Every row gives one point. The ring and each string are closed loops that go straight from each point to the next, and from the last back to the first. Before rounding, they use only three directions, however many columns there are. How many times does the string pass through the ring? Passing back the other way cancels.

Ring (7 x 4):
[[ 31  -3  18   2]
 [ 16  -1   0  11]
 [ -6  -7 -13  -4]
 [-22 -10  -8 -21]
 [-26 -11   6 -31]
 [ -7 -11  22 -33]
 [ 22  -8  24 -19]]
String (20 x 4):
[[ -7   0  -1   9]
 [-14  -1  12   0]
 [ -3  -8  -1 -13]
 [-10 -15 -20 -25]
 [-27 -19 -25 -39]
 [-46 -11   2 -34]
 [-37  -4  23 -19]
 [-16  -3  21 -12]
 [ -1 -10  10 -23]
 [  6 -11   8 -25]
 [ -5  -3  22 -11]
 [ -4  -1  35  -9]
 [ 34  -7  33 -20]
 [ 60 -11  19 -18]
 [ 39  -8  11  -9]
 [ 22  -7   6  -9]
 [ 11  -3  12  -2]
 [ 32  -9  -8  -4]
 [ 36  -4 -17  14]
 [ 17  -2 -18  17]]
Times through: 1

Ring (10 x 8):
[[ 34   9 -33  15  16  13   5  15]
 [ 28  17 -18  14   9  16   3  17]
 [ 14  17 -10  12   6  13   3  15]
 [-13  10   0   9   3   5   1   7]
 [-32  -1   6   7   2  -4   0  -1]
 [-43 -15   6   7   4 -14  -2  -8]
 [-40 -22  -2   7   9 -17  -2 -10]
 [-20 -20 -21  10  16 -12   1  -6]
 [  4 -10 -35  12  20  -3   4   2]
 [ 23   1 -38  14  19   6   5   9]]
String (26 x 8):
[[  8  -2 -17  13  12   2   1   6]
 [  9   1 -25  12  14   4   3   7]
 [ 24  10 -49  13  22  11   8  12]
 [ 25   8 -50  14  23  10   8  11]
 [  5   2 -32  11  17   4   5   6]
 [  6  -8 -15  13  12  -1   0   5]
 [ 12 -14 -26  14  17  -3   1   3]
 [  2 -16 -42  12  23  -6   4  -1]
 [-13 -15 -45  10  24  -9   5  -5]
 [-20 -11 -37   9  20  -8   5  -5]
 [-15  -7 -23   9  14  -5   3  -1]
 [-12 -14 -10  11  10  -7  -1  -2]
 [-24 -28  -2  10   9 -16  -3  -8]
 [-45 -36  -8   8  13 -25  -2 -17]
 [-47 -28 -19   6  16 -22   1 -16]
 [-32 -17 -22   8  15 -13   2  -9]
 [-45 -27 -29   6  20 -21   3 -16]
 [-28 -28 -20   9  17 -18   0 -11]
 [ -8 -23  -7  12  11 -11  -2  -3]
 [ -1 -13  -6  12   9  -4  -1   2]
 [ -2  -8 -22  12  14  -3   2   2]
 [  9 -14 -15  14  13  -3  -1   3]
 [ 22  -9 -33  15  19   1   3   6]
 [ 34   4 -60  15  27   9   9  11]
 [ 32  11 -60  14  26  12  10  13]
 [ 17   6 -38  13  19   8   6  10]]
Times through: 2
String (19 x 8):
[[-27 -10  15   9   0  -8  -4  -2]
 [-45   6  12   4  -2  -3   0  -2]
 [-26  15  -4   6   3   4   3   4]
 [-15  29  -9   6   3  14   6  11]
 [ 10  23   3  11   0  16   2  17]
 [ 22  29  -9  12   3  21   4  20]
 [ 24  33 -24  12   9  23   7  21]
 [  6  15 -24  11  12  10   5  11]
 [  5  -1  -7  12   7   3   0   7]
 [ 17   5   3  14   3   8  -1  13]
 [ 14  19  -1  12   2  14   1  16]
 [  2   1   7  12   2   3  -2   8]
 [ -7   0   3  11   3   1  -1   5]
 [-18  -2  13   9   0  -2  -3   2]
 [-47   1  12   5  -1  -6  -1  -4]
 [-49  -2   4   4   3  -8   1  -6]
 [-35  -3  -4   6   6  -6   1  -3]
 [-13  -5  -7  10   8  -3   0   1]
 [-20  -9   5  10   4  -6  -2  -1]]
Times through: 2

Ring (6 x 12):
[[  9  -7 -17 -14   3  12 -17  -9  15  29 -11   0]
 [ -8  26  -5 -35  -3   1   7 -17   5   2  -7  -9]
 [-13  38  16 -14   2  -7  36 -13  -6 -14  -6  -2]
 [ -5  24  17  17   9  -8  40  -4  -7 -12  -8  10]
 [  9  -3   2  38  13  -1  21   3   1   7 -12  18]
 [ 16 -19 -13  15  10  12 -12   0  13  33 -12  11]]
String (24 x 12):
[[ 18 -22   0  -3  10  22 -21  -2  14  50 -10   3]
 [ 23 -32  -9  14  12  21 -24   2  16  51 -12   9]
 [ 20 -25  -1  22  14  17 -11   3  11  42 -12  12]
 [ 13 -10   1  18  11   9   2   0   7  26 -11  11]
 [  4   3 -12  12   6  -1   9  -5   6   6 -11  10]
 [ 14 -13 -16  43  13  -1   8   4   8  11 -14  21]
 [ 20 -23   1  59  19   5  13  11   4  22 -14  26]
 [ 15 -13  10  39  16   7  14   6   2  22 -11  18]
 [  8  -1   7  17  11   5  12  -1   3  16 -10  10]
 [  3   6 -15  13   5  -4  11  -5   6   1 -12  10]
 [  8  -3 -14  21   8  -1   7  -2   7   9 -12  13]
 [  7  -1   2   9   9   6   7  -3   5  18 -10   7]
 [ 20 -24   1  20  14  17 -10   3  11  42 -11  11]
 [ 26 -35   2  12  14  27 -25   3  15  60 -11   8]
 [ 14 -13   1  -2   9  17 -11  -3  11  38 -10   3]
 [  4   4  -9  -1   5   3   3  -7   8  13 -10   4]
 [  5   0 -31 -10   0   2 -12 -10  15  14 -12   3]
 [  3   6 -19 -10   1   2  -3 -10  11  11 -11   2]
 [  2   8  -4  -4   4   3   7  -8   6  11  -9   3]
 [  5   3   2 -26   3  15  -9 -11   9  31  -8  -6]
 [  6  -1 -12 -37  -1  16 -23 -14  15  35  -8  -9]
 [  6  -2 -31 -27  -2   9 -23 -14  18  24 -11  -4]
 [  5   1 -26  -9   1   3  -9 -10  13  13 -12   3]
 [  6   1  -9  -3   5   6  -1  -7   9  17 -10   4]]
Times through: 0

Ring (10 x 14):
[[ 36 -11  20  12   5 -28   2 -14 -15   6  -1 -12 -23  18]
 [ 27  -3  14  15   4 -32  -4  -9   1   5  -1  -8 -23   3]
 [  5  11   7  12   4 -23  -6  -4  19   3   5   1 -19  -8]
 [-15  23   5   6   2  -8  -6   0  30   2  12   7 -13 -10]
 [-29  32  10   0  -2   8  -6   1  36   5  19   9  -7  -6]
 [-34  36  22  -6 -10  27  -5  -1  31  10  26   5   0  11]
 [-23  27  29  -8 -10  28  -1  -6  17  11  24   1  -1  23]
 [-10  16  30  -7  -6  22   3  -9   3  10  21  -2  -4  30]
 [ 15  -3  27  -1   2   1   9 -14 -16   7  11  -7 -12  32]
 [ 31 -11  24   6   5 -16   7 -15 -20   6   3 -10 -19  27]]
String (30 x 14):
[[-36  28   6  -7   7  14   4   0  28  -1  21  15  -4  -1]
 [-11  17  17   0   0   4   0  -5  15   5  15   3  -9   9]
 [-16  20  17  -2   0   9   1  -5  16   5  17   4  -7  10]
 [-15  29  31  -1 -17  19 -10  -5  23  16  21  -5  -4  17]
 [-35  49  48  -8 -35  51 -19  -4  36  26  34  -9   7  30]
 [-31  34  36 -12 -17  42  -3  -6  19  15  30  -1   4  30]
 [-20  12  15 -11  10  19  15  -8   1  -1  20  10  -4  22]
 [ -9   8  16  -6   8   8  11  -9  -1   1  16   5  -8  20]
 [  0  13  26   0  -5   7   0  -9   4  10  15  -5  -9  22]
 [  9  12  42  -1 -16  16  -4 -13  -3  18  17 -15  -7  38]
 [ 19   1  41  -1  -9  10   3 -17 -17  15  13 -15 -10  44]
 [ 25 -15  27  -2  10  -4  17 -18 -31   4   7  -7 -14  39]
 [ 19 -18   9  -2  25 -15  24 -15 -28  -7   4   4 -17  24]
 [ 11   0  17   3   7  -9   7 -10  -5   3   8  -2 -15  17]
 [ 14   7  27   7  -6  -6  -4 -10   2  11   9 -10 -14  19]
 [ 34  -1  33  13 -10 -17  -8 -14  -7  16   3 -19 -19  24]
 [ 60 -14  36  22 -10 -36 -10 -18 -19  18  -6 -28 -27  26]
 [ 53 -25  12  18  15 -49   6 -16 -25   1 -10 -12 -30  12]
 [ 30 -16   3  12  20 -38  11 -11 -14  -5  -4  -1 -25   4]
 [ 12  -7   1   6  21 -26  13  -8  -5  -7   2   6 -20   2]
 [  5   8  15   5   3 -10   0  -7   7   5   9  -1 -15   8]
 [ 14  14  25  13 -12 -14 -14  -7  16  14   7 -12 -17   7]
 [ 18  16  18  21 -12 -28 -21  -4  26  14   2 -12 -21  -8]
 [  2  10  -5  14  12 -34  -4  -1  24  -3   2   7 -22 -21]
 [-10  10 -10   7  20 -25   5   0  22  -9   6  15 -18 -19]
 [ -7  13   7   3   8  -8   2  -4  15   0  11   6 -13   0]
 [ -6  23  22   6 -11   0 -11  -4  24  12  14  -4 -11   5]
 [-15  35  25   7 -19   7 -19  -1  37  16  17  -5  -8   1]
 [-43  48  13   0 -13  18 -16   5  55  10  24   8  -3 -12]
 [-49  41   5  -6   0  20  -3   5  46   1  25  17  -1 -10]]
Times through: 5

Ring (6 x 14):
[[  7 -24   7  -1   2   0 -17  24 -10   2 -24  -8   0  19]
 [  4 -13  16  -1   1  12 -25  23  -1  14  -3   4  19  26]
 [ -2   0  20   5  -8  14 -16  13   4  14   9   8  32   9]
 [ -5   2  11  14 -19  -2  11  -1  -3  -4  -4  -4  17 -26]
 [ -4   9  -4  15  -6 -15  23  -3  -3 -19  -6 -12 -13 -26]
 [  5 -11  -5   6   5 -13   5  13  -9 -14 -21 -15 -22   1]]
String (30 x 14):
[[ -6  18  -7  19  -6 -19  32  -9   0 -24   0 -13 -18 -35]
 [ -3  16  -6  14   4 -13  19   0   3 -17   5  -8 -17 -14]
 [ -1   2   2   9  -2  -7   7   7  -2  -8  -5  -7  -5  -7]
 [  1 -11   1  10 -10 -12  11   6 -11 -13 -24 -15  -7 -18]
 [  2  -4 -13  12   0 -25  25   3 -11 -28 -25 -22 -34 -23]
 [  3   2 -16  11  10 -24  22   5  -6 -28 -17 -20 -41 -12]
 [  1  10 -13   9  16 -17  14   7   2 -20  -1 -12 -34   1]
 [  1   3  -2   7   7  -8   4  10   0  -9  -3  -7 -13   3]
 [  3 -14   6   5  -5  -4  -3  14  -8  -3 -18  -9   1   0]
 [  9 -40   7  -1  -9  -5 -14  24 -21  -2 -46 -17  -1   7]
 [ 11 -40   6  -4  -1  -3 -20  29 -19   0 -43 -15  -5  20]
 [  8 -25   5  -3   6   0 -20  27 -10   2 -24  -8  -5  25]
 [ 12 -47  16  -8  -5   8 -35  35 -19  13 -42  -8  14  31]
 [  7 -30  15  -2  -7   7 -25  26 -12  11 -26  -4  17  20]
 [  3 -19  13   2  -9   4 -14  18  -8   6 -18  -4  15   7]
 [  1   1   6   5   5   2  -8  14   3   2   4   0   3  13]
 [  1   8   9   1  14  10 -20  19  11  11  19   9   9  32]
 [  2  -7  24  -4   3  24 -39  27   7  28  13  15  37  41]
 [  1 -10  26  -1  -6  22 -33  22   3  25   7  13  42  27]
 [ -3  14  21   3   4  20 -24  15  15  22  31  18  34  27]
 [ -3  11  12   7   2   9  -9  10   9   8  19   8  18  11]
 [ -2   2  12   7  -5   4  -5  10   2   4   4   2  16   2]
 [ -1 -14  20   6 -20   8 -10  11  -6   9 -12   0  31  -6]
 [ -5 -16  34   9 -38  17 -12   6  -8  18 -10   5  60 -19]
 [ -8  -7  30  13 -38  13  -2   0  -5  13  -5   4  55 -29]
 [ -8  17  12  15 -14   1  11  -4   6  -2  14   2  20 -21]
 [ -3  10   4  10   0  -3   5   5   4  -5   7  -2   0  -4]
 [ -2  -5  11  11 -16  -2   5   4  -6  -3 -11  -6  14 -17]
 [ -3 -12  13  13 -27  -5  11   1 -12  -6 -23 -10  18 -31]
 [ -6   7   1  18 -19 -15  28  -8  -5 -19 -10 -13  -2 -42]]
Times through: 3
String (24 x 14):
[[ -7  19   5  15  -7  -4  15  -4   6  -8  14  -1   6 -19]
 [ -8  21   0  19 -11 -12  28 -10   3 -17   7  -7  -3 -36]
 [ -4  15  -3  14   0 -11  18  -1   3 -15   4  -7 -12 -16]
 [ -1  -2   2  10  -6  -8   9   6  -5 -10 -11 -10  -4 -13]
 [  0  -1 -10  13  -4 -22  25   1  -9 -26 -21 -20 -27 -26]
 [  1  10 -19  13  11 -26  28   1  -3 -31 -10 -20 -45 -16]
 [  0  13 -13  11  14 -18  18   5   2 -22   0 -12 -33  -4]
 [  1  -6   5   7  -4  -4   0  10  -4  -4 -10  -7   1  -3]
 [  1  -3   3   8  -1  -5   3   9  -3  -6  -8  -7  -3  -3]
 [ -1  14 -12  12  12 -17  19   3   3 -21   2 -11 -31  -7]
 [ -2  15  -9  12   9 -15  18   2   3 -18   4  -9 -24  -9]
 [ -1   2   1  10  -3  -9  10   5  -3 -11  -7  -9  -6 -11]
 [ -2  -9   6  13 -20 -10  16   1 -11 -12 -22 -14   4 -30]
 [ -7   6   7  19 -25 -11  26  -9  -6 -15 -10 -10   9 -45]
 [ -6  16   6  14  -8  -4  14  -2   5  -7  11  -1   7 -19]
 [ -2   5   6   9  -2  -1   2   7   2  -3   3  -2   4  -2]
 [ -2 -11  21   8 -22   8  -7   8  -6   8 -10   0  33 -10]
 [ -5 -10  33   7 -29  20 -17   9  -2  22   0   9  58  -7]
 [ -6  10  26   7 -12  20 -16   8  10  20  24  15  46   6]
 [ -4  16  11   8   2   7  -5   7  11   6  21   7  15   7]
 [  0  -8  12   6 -10   3  -6  11  -4   3  -9  -3  15  -1]
 [ -2 -17  28   6 -27  14 -15  11  -7  16 -12   3  46  -7]
 [ -2  -9  19   8 -19   7  -6   8  -5   7  -8   0  29  -9]
 [ -3   8   6  10  -2  -1   3   6   3  -3   6  -1   5  -4]]
Times through: 3

Ring (8 x 14):
[[ -3 -18   9  13 -13  32  -6  -1  -4   4 -13 -14 -11 -28]
 [-10 -21   9  23 -11  39  -1  -1   1   6 -15 -13  -2 -25]
 [-13 -17   5  27 -11  34   1  -3   3   6 -11  -6  10 -11]
 [ -8  -2  -9  27 -12  14   5  -7  -1   1   3   7  20  12]
 [ -2   6 -18  26  -9   1   8  -8  -7  -5  14  12  20  18]
 [  4   9 -20  20  -9  -5   7  -8 -13  -8  17  10  12  14]
 [  9   5 -11   6 -14  -2  -4  -6 -15  -6   9   3  -5  -2]
 [  5  -6   2   2 -16  14 -10  -3 -12   0  -5  -7 -15 -19]]
String (24 x 14):
[[  7  -2 -12  19  -4   7   6  -5 -15  -8  11  -4  -5 -12]
 [  0  -4  -4  14 -13  13  -2  -4  -8  -1   0  -2   0  -7]
 [  7   2   5 -15 -29   5 -24  -3 -11   4 -10   0 -16  -7]
 [  7 -12   9  -3 -17  21 -15   0 -12   2 -12 -15 -26 -34]
 [ -2 -24   7  24  -2  38   4   0  -7   0  -9 -22 -16 -43]
 [ -3 -12  -1  22  -8  24   3  -3  -5   0  -3  -7   0 -15]
 [ -1  -6   7  -2 -24  17 -17  -3  -5   6 -13  -4  -8 -11]
 [ -6 -18  16   3 -22  34 -17   0   0  10 -23 -13 -12 -25]
 [-18 -36  14  43   0  60  11   1   7   7 -19 -23   2 -40]
 [-20 -34   6  54   6  57  20  -1   8   4 -11 -19  12 -32]
 [ -6 -10  -1  23 -10  24   2  -4  -2   2  -4  -4   6  -8]
 [ -5  -5   2   9 -20  18  -9  -4  -3   5  -9   0   3  -2]
 [-13  -9   3  20 -18  26  -4  -4   4   7 -11   2  15   3]
 [-17 -12  -7  45  -5  29  15  -6   6   2   0   3  30   8]
 [-12  -9 -13  46   0  23  20  -6   0  -3   8   3  26   5]
 [ -8  -6 -13  38  -2  17  15  -6  -3  -4   9   3  20   4]
 [ -2   0  -8  16 -15   9  -1  -6  -6   0   3   5   9   6]
 [  2  12 -11   3 -24  -6 -10  -8  -8   0   5  15  11  22]
 [  0  12 -33  43   2  -8  26 -11 -11 -13  32  18  32  28]
 [  0   4 -29  46   7   1  28  -9 -11 -13  28   9  24  13]
 [  1   1 -14  23  -8   5   7  -6 -10  -5  11   4   9   4]
 [  6   8  -8   1 -20  -3 -10  -6 -12  -2   4   7   0   7]
 [ 14  15 -18  -1 -16 -16  -6  -8 -20  -9  16  10  -4  10]
 [ 12   7 -16   9  -9  -7   1  -6 -19 -10  16   3  -6  -3]]
Times through: 5
String (19 x 14):
[[ -6  -7  -3  21 -12  19   1  -5  -3   1  -2   0   9  -2]
 [ -4   1  -3   8 -22  10 -10  -6  -3   4  -5   7  10  10]
 [ -3   7 -10  11 -20   1  -5  -7  -5   1   4  13  16  20]
 [  2   8  -8   4 -22  -1 -10  -7  -8   0   2  10   6  13]
 [  0   2 -14  23  -8   5   7  -7  -9  -5  11   5  11   6]
 [  2   2 -21  34   1   3  18  -7 -12 -10  20   5  14   5]
 [  1  -1 -12  23  -7   8   6  -6  -9  -5   9   2   7   0]
 [  6   4 -28  39   7  -2  25  -8 -16 -15  29   5  13   4]
 [  1   0 -16  30  -2   7  13  -7 -10  -8  15   3  10   1]
 [  4   8  -7  -1 -23  -2 -12  -6 -10   0   2   8   1  10]
 [  5  15 -17   7 -20 -11  -4  -9 -11  -4  12  16  12  24]
 [  1   7  -6   1 -24   1 -12  -6  -7   2  -1  10   6  13]
 [ -5  -3  -8  24 -11  14   4  -6  -4  -1   3   3  13   4]
 [-16 -13  -9  49   0  30  20  -6   4   0   4   1  28   3]
 [-20 -19   2  40  -8  40   9  -4   9   7 -11  -3  23  -3]
 [ -8  -8   9   4 -26  24 -16  -3   1  10 -18   0   3  -3]
 [ -5  -8   1  15 -16  20  -5  -4  -3   3  -7  -2   4  -5]
 [-11 -16  -1  34  -5  32   9  -4   1   2  -4  -6  11 -12]
 [-16 -20  -1  44  -2  39  15  -4   5   2  -5  -7  19 -11]]
Times through: 1

Ring (9 x 14):
[[  9  -2   3  -5   1   8  -3  -4 -16   0  -3   0   3   6]
 [  3  -1   5   5  -1   0  21  -3 -12  11   2   5   0   5]
 [ -4  -2   4   9  -2  -7  35   0  -4  18   5   9  -4   1]
 [ -8  -2   3   7   0  -7  32   2   4  15   7   7  -8  -3]
 [ -8  -3   2   1   2  -4  21   4   7   9   6   4  -9  -4]
 [  3  -2  -1 -11   1   1  -7   6   1  -2  -8   3  -4  -2]
 [ 12  -1  -2 -17  -1   5 -20   5  -7  -7 -17   4   1   1]
 [ 16  -1  -1 -18  -1   8 -26   2 -13 -10 -19   2   4   4]
 [ 13  -2   1 -13   1  11 -19  -2 -16  -7 -10  -1   5   6]]
String (25 x 14):
[[ -5  -3   1  -6   6   4   0   3   4  -2   5  -2  -6  -3]
 [  2  -2   0  -7   1   2  -1   3  -2   0  -4   2  -3   0]
 [ -5  -4   1 -12   9  10 -13   3   4  -9   6  -7  -6  -3]
 [  7  -2  -2 -19   3   8 -25   5  -2 -12 -11  -1  -1  -1]
 [ 26   1  -5 -23  -9   0 -29   7 -16  -7 -38  13   7   5]
 [ 20   0  -2 -15  -7   1 -16   4 -15  -3 -26  10   5   5]
 [  8  -2   1 -11   1   6 -11   1  -8  -4  -8   1   1   2]
 [  6  -3   1 -18   9  18 -32  -2  -8 -17   0 -11   1   2]
 [ 19  -1   0 -20   1  15 -36  -2 -20 -14 -17  -3   8   8]
 [ 25   0   0 -16  -5   9 -25  -2 -26  -6 -24   5  10  10]
 [ 10  -1   1  -6  -4   1   1   1 -12   4 -12   7   2   4]
 [  2  -3   3  -5   5   9  -4  -3  -8  -2   4  -4   0   3]
 [ -2  -4   5  -2   9  14  -2  -6  -9  -3  14  -9  -1   3]
 [  9  -1   5   3  -2   3  15  -6 -20  10  -1   4   5   8]
 [  2  -2   6   8  -1   1  26  -7 -15  14   6   4   1   6]
 [ -7  -3   5   4   6   5  16  -4  -3   6  15  -4  -4   1]
 [ -1  -2   3  -2   2   3   9   0  -4   4   3   1  -3   1]
 [  7   0   3  10 -11 -13  39   1 -12  24 -11  19   0   5]
 [ -1   0   4  18 -10 -19  60   1  -6  33  -2  21  -4   2]
 [-17  -4   5  13   5  -5  41   0   7  17  21   2 -11  -4]
 [-10  -3   4   3   6   1  19   1   4   7  13  -1  -8  -3]
 [  3  -2   1  -3  -1  -1  10   2  -5   6  -5   6  -2   1]
 [ -2  -2   1   2  -3 -10  26   5   2  14  -4  12  -6  -2]
 [-14  -4   1   1   5  -5  22   7  15   8  10   3 -12  -8]
 [-15  -5   2  -4  11   5   4   4  13  -3  17  -7 -11  -7]]
Times through: 0
String (27 x 14):
[[-17  -4   4   8   5  -5  34   3  11  13  17   2 -12  -6]
 [-20  -5   3   2  12   4  16   2  14   3  23  -7 -13  -7]
 [-12  -4   1  -2   5  -2  14   6  13   4   9   1 -11  -7]
 [ -9  -4   0  -8   7   3   0   5  10  -3   7  -3  -9  -6]
 [  4  -2  -3 -15   0  -1 -11   9   4  -4 -14   6  -5  -4]
 [ 16   0  -4 -16  -8  -4 -12   8  -7  -1 -28  13   1   1]
 [  9  -1   0  -9  -3   0  -3   3  -7   1 -13   7   0   2]
 [  1  -3   1 -10   4   7  -9   2  -2  -5  -1  -2  -3   0]
 [  3  -3  -1 -16   5   9 -20   4  -1 -10  -5  -3  -3  -1]
 [ 15  -1  -4 -22  -3   3 -29   8  -5 -11 -25   6   1   0]
 [ 17   0  -4 -16  -8  -4 -13   8  -9  -1 -29  13   2   2]
 [  8  -1   0  -7  -3  -1   1   3  -7   3 -12   8   0   2]
 [  6  -1   0  -7  -2  -2   3   4  -5   3 -10   7  -2   1]
 [  4  -2   0  -5  -2  -3   7   4  -3   5  -8   7  -3   0]
 [ -4  -3   2  -3   4   2   8   2   1   3   4   1  -5  -2]
 [-15  -4   3   3   8   1  21   2  10   6  17  -2 -11  -5]
 [-15  -3   4  13   1 -10  45   3   9  20  14   8 -11  -5]
 [  1   0   3  11  -9 -15  44   3  -5  25  -6  18  -4   1]
 [  7   0   2   5  -9 -11  31   2 -10  19 -11  16   0   3]
 [ -5  -3   4   2   3   2  17  -1  -2   7   9   1  -4   0]
 [-11  -4   6   7   7   3  24  -3   0   9  18  -3  -6  -1]
 [ -8  -3   5   7   5   2  24  -3  -2  10  15  -1  -5   0]
 [ -7  -2   6  15  -1  -6  44  -4  -6  21  12   7  -4   2]
 [  8   1   4  15 -13 -17  51   0 -15  31 -11  23   1   6]
 [  6   0   2   4  -7  -8  27   1 -10  17  -8  14   0   3]
 [ -3  -3   3  -1   4   3   9   0  -2   3   6   0  -4   0]
 [-14  -4   4   7   6  -1  28   0   6  10  17  -1  -9  -4]]
Times through: 4
